Every row gives one point. The last column is the point's height on a tilted bowl or saddle (a function of degree 2), plus a little noise. Count its main directions that bend up, bend down and stay straight.

Points (17 x 4):
[[ -2 -12  -3  15]
 [-20  15 -28   7]
 [ 32  31  -9  -9]
 [ 34 -15  -3   4]
 [ 45 -32  25 -13]
 [ 11 -11 -53 -10]
 [ 46  10  -6  -8]
 [ 18  85  21 -83]
 [  1   2 -48  -1]
 [-62  14  20 -18]
 [ 45 -39  35 -21]
 [ -2  -5 -33   7]
 [-25  -6  19   8]
 [ 13  13 -25   8]
 [ 40  64  43 -81]
 [-12  -9 -18  11]
 [ 24 -15  -1   8]]
Directions: 0 up, 3 down, 0 straight

Points (25 x 5):
[[ 38 -27 -17  22  50]
 [-15  24   2 -24  21]
 [-13  75 -34   5 -30]
 [ 16  13 -10  32  22]
 [ -8 -16  25 -15   3]
 [ 20   2  13 -14  28]
 [ 32   9 -25 -42  11]
 [-41  59  39 -11  51]
 [-29  38   0  19  13]
 [ 43 -33 -14  11  55]
 [-13 -23 -24 -48  28]
 [ 32 -24   4  -4  37]
 [-33  -4  15  48 -12]
 [ 56  61 -18  23  36]
 [ -2  49 -51 -41 -57]
 [ 36 -36 -14   4  49]
 [ 36 -43  43 -25   2]
 [ -7 -44 -27   8  30]
 [ 19 -29  26  64  20]
 [ 14  -2 -44 -23  -9]
 [-32  45 -18 -26  11]
 [ 22 -15 -48 -15   0]
 [-62  -7 -29  12   4]
 [  6   0  -3 -17  21]
 [-14  43 -10 -26  16]]
Directions: 2 up, 1 down, 1 straight

Points (43 x 7):
[[ 11   5 -10 -21  19 -13   0]
 [  2 -34 -45  20  -6 -25 -34]
 [  8   1 -54  31 -52 -24 -33]
 [-35  18  -4  40 -13  39 -28]
 [  9 -28 -15  26  17  19 -13]
 [ 11 -78  21  18  32  10  -2]
 [-18 -15   4  23 -37 -13  -4]
 [  1 -13  28 -24  16   9   9]
 [ 18  -3   2   7  63 -77 -91]
 [-34  -6 -19 -18   6  17  -3]
 [ 50  -2  10 -36  38  19 -23]
 [-13  28 -32   7   6  69 -21]
 [-13 -18  -8  35  51 -14 -32]
 [ 17  25  24   5 -37 -18 -17]
 [ -5 -19  35  41  32  -4   4]
 [  4 -19  31 -24 -36 -16  -4]
 [-22  -7  -9  22   5  16  -2]
 [-14  13  -9  33 -40  41 -19]
 [-41   8 -25 -20 -14 -13 -11]
 [-39 -23   7  -4  38  13   1]
 [ 13  31  21  -7  25   1 -13]
 [-45 -11 -11  -4  -9  57 -22]
 [ 32 -42  41  -6  31 -17 -12]
 [  1   2  14  60   6  19 -25]
 [  7 -22   5 -23 -22 -42 -11]
 [ 29 -29   5  51   0  13 -26]
 [-16 -95  76 -60   7  87 -69]
 [ 15 -21 -31  33  22 -10 -34]
 [  8  54   9 -48  16  13 -11]
 [ 48 -10 -13 -26  66  65 -70]
 [  6 -18 -38  -5  17  26 -10]
 [ -6 -16  18  -7  43  23  -3]
 [ 48  16 -13   5  -7 -29 -14]
 [-34   7 -20  42  34  12 -38]
 [-22  10 -14  40   3  -2 -18]
 [ 12   6  30   3   2  -6   0]
 [-21  -2  32 -59   0  33 -16]
 [ 65 -15   1   5 -54  18 -19]
 [-71  22  19  15 -27  -5 -33]
 [ 23  83  43 -16  35 -12 -83]
 [-15 -53   8  -9  15  18  11]
 [  2  26   2 -23 -23   9  11]
 [ 14  -7   2 -23   4  26   9]]
Directions: 1 up, 5 down, 0 straight

Points (78 x 9):
[[ -3 -23  -4 -19  -3 -14 -32  23  14]
 [-36  -5 -34  -8 -14 -52  17 -12  18]
 [  8  27  -7  49 -39   7  36 -24  23]
 [ -5 -26  22  47  42 -69 -53  57  67]
 [-20 -13 -15 -36  38  19  11 -25  14]
 [ -9  52   0 -13 -12  32  16 -10  14]
 [-16  37 -14 -28   3  17 -17   9  11]
 [ 23  23 -44  26 -38   7  -2 -63  33]
 [-27  27  37  20 -41 -65  -6  37  40]
 [ 55 -35  11  36 -51 -39 -16  14  43]
 [-21 -39 -23  -2  27 -62 -20  18  32]
 [-54 -10  -7  34  47 -27  -8  30  27]
 [-12  34  42 -19 -27  -6 -36 -68  46]
 [ 41  26  40  -2  26  14  22   2  28]
 [ -1  16   3   5  14  -1 -23   1   9]
 [  8  18 -35  44 -16  21  -2  62  25]
 [ 25 -53   4 -30 -47   4 -18  22  27]
 [ -5  22 -18  -4  30   3 -40 -50  25]
 [ 63  17  40  39 -37 -54 -26 -27  65]
 [ 30  40 -29   5  21 -25  36 -21  24]
 [  5  -3 -57 -34  16 -26  59  18  29]
 [ 29 -20  25 -12   7 -24 -10 -20  17]
 [-14   3   2  40  -9  34   4 -63  20]
 [-44  -6  13  44   1 -10  26   4  12]
 [-15 -34 -51  23 -28   7   7 -24  17]
 [ 37  -8 -10 -15  16 -38   7 -17  19]
 [ 25 -20  -8  22 -12 -26   2 -17  12]
 [-71  28  19  -7   4  14  -7 -24  20]
 [-19 -22  20 -47  13 -48 -17  -8  28]
 [ -3  -2  72   4  34 -31  61 -11  36]
 [-22  -7 -51  40  17  14  52  14  19]
 [ 14  47  13   0  24   3  12  -5  17]
 [ 57  -9  31  -2 -52  34  36 -26  39]
 [ 14 -18  20  -7 -21 -13 -33  57  24]
 [ -8  20 -26  25   3  18 -33  17  15]
 [-24   3  24 -25  36  -8   5   5  12]
 [ 48  -7  14 -30  38 -29   7  15  30]
 [  4  -6  25  23   3  -3  15 -33   8]
 [-16  46 -32  21  47  13  22 -42  23]
 [ 24 -53  -2  24   0  10  15 -72  21]
 [-25  41  16  -5 -21 -34  -2  15  16]
 [ 24  55  40  20  43  -1  57 -50  49]
 [ -8  41 -21  13  -2  40  71  11  24]
 [ 38 -56 -23  33  17   9 -54 -49  43]
 [ 35  16 -26  43 -25 -45 -23  18  39]
 [  6   2 -23  56   5  69 -14   0  31]
 [  3   8 -50 -34   8  19 -26  35  22]
 [-16 -47  29   2  49 -16  23  -6  16]
 [ 36   4  22   5 -12   4  71  15  25]
 [  4  19  -5 -37  41 -30 -39  -2  31]
 [-70   0  20   9  -3  37 -25 -43  30]
 [-29  33  -5 -28  38  29  44 -36  22]
 [-24  27  59 -13  23 -18 -22 -20  32]
 [ -1  17 -21 -65   2 -38 -64  13  48]
 [ 12 -11   3  -3  73  34  37  25  28]
 [-21  15  -9   0  -5 -23  19  37   6]
 [-33  36   7  -4  13   6  -4  17   8]
 [-15 -44  25  -6  20   9 -56  42  33]
 [ 58  33   1  21  27  32 -42  -1  47]
 [-34  28  -8  16  -4 -17   5 -59  17]
 [  9  -3  11 -35 -80  20  38   0  32]
 [  1  19  22   7  26  21  -9 -29  15]
 [ 24 -20  24  14  -8 -36  33 -21  15]
 [  4  13   4   2 -69  -2   7 -61  33]
 [ 14 -33  10  13  -2 -28 -46  28  27]
 [ 52 -12   4 -13 -36  -4  -3   1  23]
 [-12  19  -3  37  -6  29  14   6   8]
 [  6  16 -18 -15  15 -14 -23 -59  21]
 [ 15 -16   4 -48   5  33  -9 -23  20]
 [ 26   6 -11 -12 -18  89  28   3  34]
 [ -6  65 -43  -6  32  35 -53  47  46]
 [ 13  15  42  10  21  -8  70 -12  26]
 [ 33  10 -25  20 -52  12  19 -26  24]
 [-42 -73  -1  20  59  38   5  18  35]
 [-14  18 -36 -34  15  25 -70 -49  44]
 [-61  14   0  50 -41  20  40   1  24]
 [ 43  37  16 -27  62 -12 -70  38  73]
 [ 22  25  -8  -7 -21  30 -11 -16  16]]
Directions: 8 up, 0 down, 0 straight

Points (67 x 9):
[[-29 -22   6  -7  13 -28 -23  14  10]
 [-36   3  24   7   2  13  13  20  -4]
 [-14 -31 -31  -9  49  25  23  18 -15]
 [-15  -9  -3   5  22  36   2 -25  -9]
 [-28  20   0   1 -10   0   8  26  -1]
 [-22 -37 -33  -8   3 -11  49  43 -19]
 [ 36  43  -6 -18  -5 -20 -59  25 -26]
 [ -5  -5 -26  24  -5 -24 -33  -3  -1]
 [ 32 -19   6  -9  22 -34  -8  15  12]
 [ 55 -21  16  33  -3  -9  26  -1 -14]
 [-26  15  -5 -29 -48  57  -5  10 -35]
 [-59 -24 -20 -38  13  10  21  28 -17]
 [ 26 -18  -6  10  10   6  12  -3   5]
 [-23  25  -6 -41  17  22  10 -57 -33]
 [ -4  -8 -38  43  20  28   8  25 -24]
 [-18   6   1   1 -43  61  54  -2 -63]
 [ -6 -27 -21 -10 -33 -38  27  10  -1]
 [ 16  24 -46 -41  -7  21 -24  29 -23]
 [  2  21  43   0   1  16 -10   6  -7]
 [ 28  39   1 -24 -32   1  -7   3 -21]
 [ 32  44 -10  -2 -12  14 -14 -28 -30]
 [  4  37 -33 -47   2  17 -23   6 -14]
 [-51   0 -45  33  33   0 -43 -17 -23]
 [-50 -22  58  -4 -19   3  13 -28 -39]
 [ 26 -28 -10 -11   3  79 -66  12 -51]
 [  8  42  24 -18  -7 -46  10  -1 -21]
 [ 17   6   3  12  -6   2  19 -15  -8]
 [-68 -24  -9  -1  -9 -62  13 -25 -36]
 [-22  19  20  43  18   4  54  23 -46]
 [-41 -37 -26 -30 -34  18  -5  -9 -19]
 [-46   6  50  23 -26 -36  55 -24 -75]
 [ 26   8 -44   2  23   7 -63 -18 -23]
 [-11 -14 -46  21 -33 -61 -43 -40 -42]
 [ 16 -17  11  31 -55 -19  -8  52 -29]
 [ 31  24   4 -54 -41 -17 -31 -17 -31]
 [  1 -39 -13 -40   6 -42   9 -35  -3]
 [-31  -5 -25  -3 -38 -18  68 -50 -67]
 [ 30  16 -12 -31  -1   7   6 -16  -7]
 [-32  -6 -48 -15 -10 -14  18  12 -10]
 [ -8   7   1 -13 -26  16  16 -64 -43]
 [-33  41  39  24  -5 -87 -34  57 -74]
 [ 10 -17  -6 -34 -18 -19 -11  37   5]
 [-28  95   9 -44 -25 -49 -29   8 -58]
 [-17  14 -23 -36 -10 -26 -14  11  -1]
 [-43  37  -9 -43 -18  10 -14  19  -8]
 [-37 -12  -3  37 -41 -32   2  25 -24]
 [-33 -51 -13  26   2  56  14   7 -34]
 [ 68  21  -1  -8 -10 -44 -44 -18 -28]
 [-25 -36 -81   8   0 -12  -4  15 -27]
 [-11 -41 -20  -8  -4  -9 -21 -42  -4]
 [ 22 -51 -29 -37   6  -8 -46  14   0]
 [ -2   7  55 -10  55 -35  17 -26 -43]
 [ 13   4 -51 -41  -1  42 -31 -44 -46]
 [-12   9 -32  33  40 -50   1 -41 -35]
 [ 47   2  13  15 -21 -37  -3 -10  -9]
 [-10  34  35 -24  41 -26   7  69 -36]
 [ 13  11  51   5  31  -5  -9  39 -16]
 [-51 -18  19  25 -26  13   9 -36 -34]
 [-27  38  23   7 -18 -10  21  28 -20]
 [ -2   2 -15  17 -31 -42  -7  16  -8]
 [-54 -22   0   5   3  26 -12 -20  -8]
 [-19  36   8 -18 -28   5   3  10  -9]
 [ -2 -28 -26   3 -23  -1 -28  15   3]
 [-31 -23 -47  11 -12  68  27  27 -50]
 [-31  32 -35   0  13 -20 -27 -13  -8]
 [ 35  -5  -4   5  -9 -22  24  35  -1]
 [  6  17  34 -32  32  69 -38  30 -22]]
Directions: 0 up, 7 down, 1 straight

Points (78 x 9):
[[-11   5 -12  -7 -22  47  -3  -7  -3]
 [-20   6 -21 -39   5  26 -40  30 -40]
 [-14  43  28 -17 -12   5 -33 -20 -27]
 [-20   1  25 -15 -25 -16  40   0  -6]
 [  2  25  -6  45  -3 -16  39  -5  -9]
 [ -4  -5  -9 -29 -37   3  25  -4 -16]
 [-18 -16  47 -22   8 -29   6  24  13]
 [ 37 -34  34  -8 -37  40   3  25  -2]
 [-37  41 -25 -16 -84  13   1  34 -78]
 [-18   9 -10  53  10  14 -30 -32 -35]
 [-19  21  40 -11 -11  34 -31   5 -10]
 [-33 -24 -30  27   1 -30  32  29   4]
 [-24 -41  26  12  27  34 -46 -17  -2]
 [-39  -7  -5  -9 -16 -12  29  24  -2]
 [-17  25  30   5  15  28  20 -57 -22]
 [-26  13  13 -58   6 -57 -36 -19  -6]
 [ -1 -13  44   7 -16  23 -15 -29  -2]
 [ 12 -20 -12 -71   2  36  14  36 -31]
 [  3 -32  17   6 -57  -3 -42  54 -10]
 [ -5  53  28 -35 -39  25  14  33 -45]
 [-12  17  28  14  31 -23 -34 -39 -32]
 [-25  -5  23 -48 -27 -51 -39 -45   6]
 [ 23 -16  19   3 -26   0  -6 -32  -8]
 [-38  22 -37 -25  48  14  -8  33 -18]
 [ 36   2 -25  25  39  -8  20 -29  24]
 [-28 -18 -20  15 -23  30  -5  22 -12]
 [ 23 -46  35  -6  28  15   8 -24  -4]
 [-33 -17  -6   1  65 -12   2 -55 -22]
 [ 22   2  18  -2  43 -11   5  11   3]
 [-58  32   5 -67  22   1  28  21   5]
 [-40  37 -55  53 -48  11 -60 -56 -95]
 [  3 -41 -11  49  30 -13  32 -20  17]
 [  8 -47  24 -26   8  -2   3   8   0]
 [ 34 -24 -50   8  -7 -73  -1  31   2]
 [-12  16  10  11  72 -21 -30  37 -16]
 [ -1   2 -32  30 -40  24  -5 -43 -24]
 [ -2  13  36  15  -2 -32   3  -8  -7]
 [ 10 -14  15   7  43 -30 -32  40 -13]
 [ 68 -42 -23   7  35 -74 -17  -1   3]
 [ 26 -11  24 -18 -16  25  -8  20 -13]
 [-40 -53  -8 -44  65  16  21 -21 -14]
 [ 58   7 -40  15  36 -29  15   3  28]
 [-40   5   6 -28 -33  27 -14  -1  -3]
 [-51 -13   2   1 -34  -8  -2  43  -9]
 [ 21  -4  31  -8  29 -81 -66 -37 -38]
 [ -9  49  -2 -22 -21   5  19   4 -24]
 [  5  14   0  52  -6   3  19   8 -16]
 [ 36  25   0 -49 -20  27 -46  10 -59]
 [ 18 -66  -8  29  24  33 -92 -26 -25]
 [-22  -7  43 -38 -27 -26  -2  39   4]
 [ -8  56   0  29  26  10 -16  48 -40]
 [-26 -52  26  -3 -20  11  23 -31  -3]
 [-31 -38 -32  68   1   5   5 -19 -29]
 [-57 -34  37  12  27 -10  -8  10  11]
 [-40  57 -54  23 -39  35  39 -21 -70]
 [ 25 -36 -42 -24  43  26   3 -51 -11]
 [ 82   3 -24   6  59 -11 -57   6 -74]
 [-13 -44 -72 -12  18  65  17  18   2]
 [-25   4  36 -46  10  15 -13   6  -8]
 [ 35  -6 -24 -18 -30 -24 -24   1 -32]
 [-30 -14  13 -19  15  47 -37  49  -6]
 [ 29  74 -30 -14  31 -34 -24   7 -40]
 [-24  24 -21 -47 -16  44  -2  11 -22]
 [ 37 -26 -36  28  35   6 -14  -8   3]
 [-26  36 -35  21  14  37   3  -5 -19]
 [  6   4 -21  -5  23 -14  22 -46   3]
 [ 13 -56  37  34  -8  23 -32  30  15]
 [-52 -64   4  75 -29 -28  -4  24 -16]
 [ 20 -16  46  15 -37  -9 -24   9  -9]
 [  1   7   6 -14 -33  -5 -13  33 -23]
 [ 30  22  21 -17   5  42 -33  -2 -27]
 [ -1  45  13  -6 -24   0   4 -11 -26]
 [ 16 -37  14  -7 -42  60  44  24   1]
 [  9  28 -11  11 -13   8 -82  -4 -63]
 [-23  -1  -9 -19  52   9  51  43  42]
 [-62  -4 -79  31 -18 -14  -6  -5 -77]
 [ 21 -10  41 -41  21 -13  16   7 -14]
 [ -7  -4 -50  32  -1  25   7  14 -15]]
Directions: 2 up, 4 down, 2 straight

Points (65 x 9):
[[ 23  -3 -44 -28   9  10  36 -38  17]
 [-51 -75  -2 -24  22  12  19  55  58]
 [  2  13  29  -5 -17  -9   1 -21 -13]
 [ 19  19  -2  -9  52  52  58  65  87]
 [-24 -39   3 -22 -14  15  20 -14   8]
 [-18  22 -13   5  -9  -4 -43 -18 -18]
 [ -5   1   3  -5  36  10  33 -37  13]
 [ -9 -10  -9   9   0 -28 -34 -28  -9]
 [-19  59  21 -11  26  32  40  22  58]
 [ 12  -2  -7 -34  76   8   8  24  51]
 [-13  22  22  45 -21 -32  14  24  -2]
 [-17   9 -54   2   3  61   6   5  15]
 [ 53 -38  17 -20 -56 -61  59 -52  -7]
 [-19 -66  19 -24  -3  21  29  24  20]
 [-15 -81  46  -3  -4 -30  15 -21  11]
 [ 38 -13   4  22 -13  52 -14  14 -43]
 [  4  21  52  13  10  44 -52   0 -62]
 [ -2 -15  -6 -26 -21  36  50  45  41]
 [  0  51 -51  33 -26   1  33   8  22]
 [ 79  11   0 -36  -7   8  25  57  47]
 [ 18   9 -13   3 -14   7 -45  18 -28]
 [-55 -25  27  56   3 -46 -31  40   1]
 [  3  43  -8  -6  14   3  11 -36  14]
 [-25  22  -7  83   4  73 -10 -40 -11]
 [ 31  30  -5  -4  27 -62   5 -26  21]
 [ -6 -50  62  20  22  35  43  -9 -12]
 [ -9  55  38 -10  60  -3 -43   1  37]
 [ 12   8   8  63  -1 -22 -32  34  -8]
 [-21  -5  -9  -3 -16  36 -48 -16 -29]
 [-26   1 -15  -3 -12 -26  -9 -26  -7]
 [-20 -40  46  26  53  -6  19 -20   5]
 [ 56  13  23  -3  66  -2  30 -18  42]
 [-13 -34  16  66  34 -26  56  33  24]
 [ 10   2 -22 -57   7  20  23   2  34]
 [ -2 -10  61 -30  17  -6 -65 -43   0]
 [-38  -4 -34  90 -27  -5 -27  36 -26]
 [ 20  13   1  -2 -25  34 -10 -26 -27]
 [-37  -6 -10 -43  27  -5   4 -30  29]
 [  5  -8 -12  20   6  15  30 -23   1]
 [ 11 -42   3 -42 -54  30  13 -58   8]
 [  9  10  13   0 -17 -41   2  32   5]
 [-38  15 -49  37 -11 -17 -30 -27 -15]
 [-28  53 -20 -55   1  -2 -71 -31  29]
 [ 11  59  13  25  50   0  72 -15  84]
 [-10 -25 -39  -8 -18 -25  28  12   2]
 [  8 -42  29  18 -20 -44  38  20   4]
 [ 27   0   8  -3   3  44 -27   3 -40]
 [-10  11  33  -8 -32  52  20 -53  -6]
 [ -1 -20  12  -3  -7 -49  -8  17   3]
 [-61  21   3  65 -36  16 -29 -50  -9]
 [-16  41 -55 -63  23  40 -32  -6  48]
 [-80  -5   4 -42  17 -22 -58 -24  55]
 [ -7 -10  29  -2 -16   9  13 -58  -8]
 [-34 -22  -1 -48 -39   1 -18  41  26]
 [ 36  40  32   3  22 -31  -3 -10  29]
 [-41 -12 -22 -15  37 -23 -21   4  22]
 [ 39  -1  16   4 -31 -10 -30  -1 -29]
 [ -2 -12   5  25 -18 -14 -36 -16 -24]
 [ 37  -2  13 -11   5  25  48  -3  15]
 [ 19 -12  -8  -5  19   4  15 -13  -1]
 [ -9  -6 -14 -12  16  13  42 -13  18]
 [ -3  23  11  -9  -1 -12 -20  18  -2]
 [-17  38   3  -6 -11  -2  -5  34   7]
 [-34   7  46 -26 -46  -3  12  37   0]
 [ 20  -3 -12 -20  -8  -2  -1  51  15]]
Directions: 4 up, 1 down, 3 straight

Points (74 x 9):
[[-44  26 -39  13 -30  15   1  12  28]
 [ 31 -41  18  28   9  24   2   9   7]
 [ -6  21  22   5  17  20 -35 -26  21]
 [  2 -26   5  -3   5 -14  -8  24  19]
 [ 12  11 -39  37 -18  -4  -5  18  20]
 [ -4  16 -46 -36   0  14  -6 -42  15]
 [-29  37 -12  -5 -26  41   2  16  14]
 [-40   2  26  41  32  -4  -4 -25  38]
 [  3  -9 -44 -52  -3   5  21   5  13]
 [-24  21  -9 -45 -17 -27  30  21  31]
 [ 10  22  -2  -5  17 -23   1  21  25]
 [-55 -29   6  -4  -6  17 -23  13  36]
 [-50   5 -21   4  41  28  29  12  46]
 [-35  -1  -3   8 -38   5  56 -41   9]
 [-33  20 -37  38 -28  43  14  -9  23]
 [ 44  55  45  -7   4 -19 -18   8  29]
 [ 29  26  20  42 -36   6 -34   3  19]
 [-12  18 -23  -3  25   3 -11  -6  21]
 [ 26 -29   9   9 -89   5 -31  -7  19]
 [-36  38  28  63  56  32  -4 -18  64]
 [ 11  28  -5 -12 -34   9 -42  35  22]
 [  1  15 -23 -11  51  32 -53 -19  32]
 [  7  25  25 -16   5 -13   0  -3  11]
 [ -9 -14 -36 -11 -72 -16  15 -52  17]
 [-11  -9  -9  47  -1  21   5 -10  16]
 [ 14   5 -43  -3 -27  46  16  20   4]
 [ 17 -26  56 -60  45 -14   5 -12  51]
 [ 14 -63 -39  24 -28  10 -17 -65  10]
 [ -7 -19  23  13  36  19  31  74  57]
 [-52  -6  24  29   9   5  33 -14  32]
 [ 33  25  60  17 -35 -33  13 -25  -4]
 [ 10 -23  -2  35   0  18 -19 -40  10]
 [  2 -58  22  11 -39 -57 -13   1  54]
 [-11  22   6  22  -9 -46 -22  23  36]
 [-32  -1   4  56 -14  14 -38  16  42]
 [-38  -5 -26   7  17   5  49  39  51]
 [ 14   0  44  12 -24  -4 -21 -20   6]
 [-25 -14   1   1  -4  16   4 -16  10]
 [-37 -32   0 -27  13 -33  20 -57  45]
 [  7 -12 -14  49 -16   0 -10 -22  14]
 [-14  54   2 -23   3  16   0  49  34]
 [ 19  49  10 -13  51 -53  28  23  61]
 [-26 -66 -38 -21  54  12  69  16  51]
 [-22  50  -7  31  49   6  19 -15  42]
 [-19 -33 -11 -24  39  67  -7 -26  10]
 [ -1  18  55  -8  32   4  -7 -59  27]
 [-27 -19 -22   7  22  15  44  -1  27]
 [ 33 -44  13 -29 -12 -19 -17 -95  31]
 [  9 -13  12 -22  10 -17  -3  16  18]
 [ -6 -15  19 -12  16  18 -49  48  31]
 [ 53  23   8  25  -6  24  20 -47  11]
 [ 14  -1   6  44  19  29  -8  43  30]
 [  8  33  -5  -7 -11  40 -38   5  15]
 [ 29  43   4 -40  18   6   2 -20  20]
 [-36 -32  -7  24   4  -6  33 -16  33]
 [-13 -51  -5  27  12  57  35   9  20]
 [ 29  -2   2  24 -21 -28  45  38  33]
 [  8  15  36 -17   2  18 -16   3  10]
 [ -6 -16 -48  15  10  84   3  29   8]
 [ 39   0  25 -15 -41 -17   6   8   7]
 [-22 -32 -48  18 -43  -1 -16   1  24]
 [-22 -33   5  72   8 -31 -26 -45  55]
 [-52  17  -7 -11  -8   2 -36  48  51]
 [ 20 -19  11 -20  13   3 -19 -17   4]
 [-54   4 -10  -9   8  35   4   8  29]
 [ -2 -45  15  23  20  -9 -48 -50  32]
 [-13 -21 -50   4 -60  32 -11  58  36]
 [-31  34  52   4  37   6   9  14  37]
 [-55  60  11  10  21 -18   1   9  33]
 [ -9  24  16 -22  15  -1  12   8  17]
 [-39  33 -10  25 -49  26  21  21  18]
 [  0   8 -24   5 -19 -11 -11 -14   7]
 [ 28   5  13   1   6   1  69 -12  16]
 [ 29   2   8  16  11  15  23  21  13]]
Directions: 7 up, 1 down, 0 straight
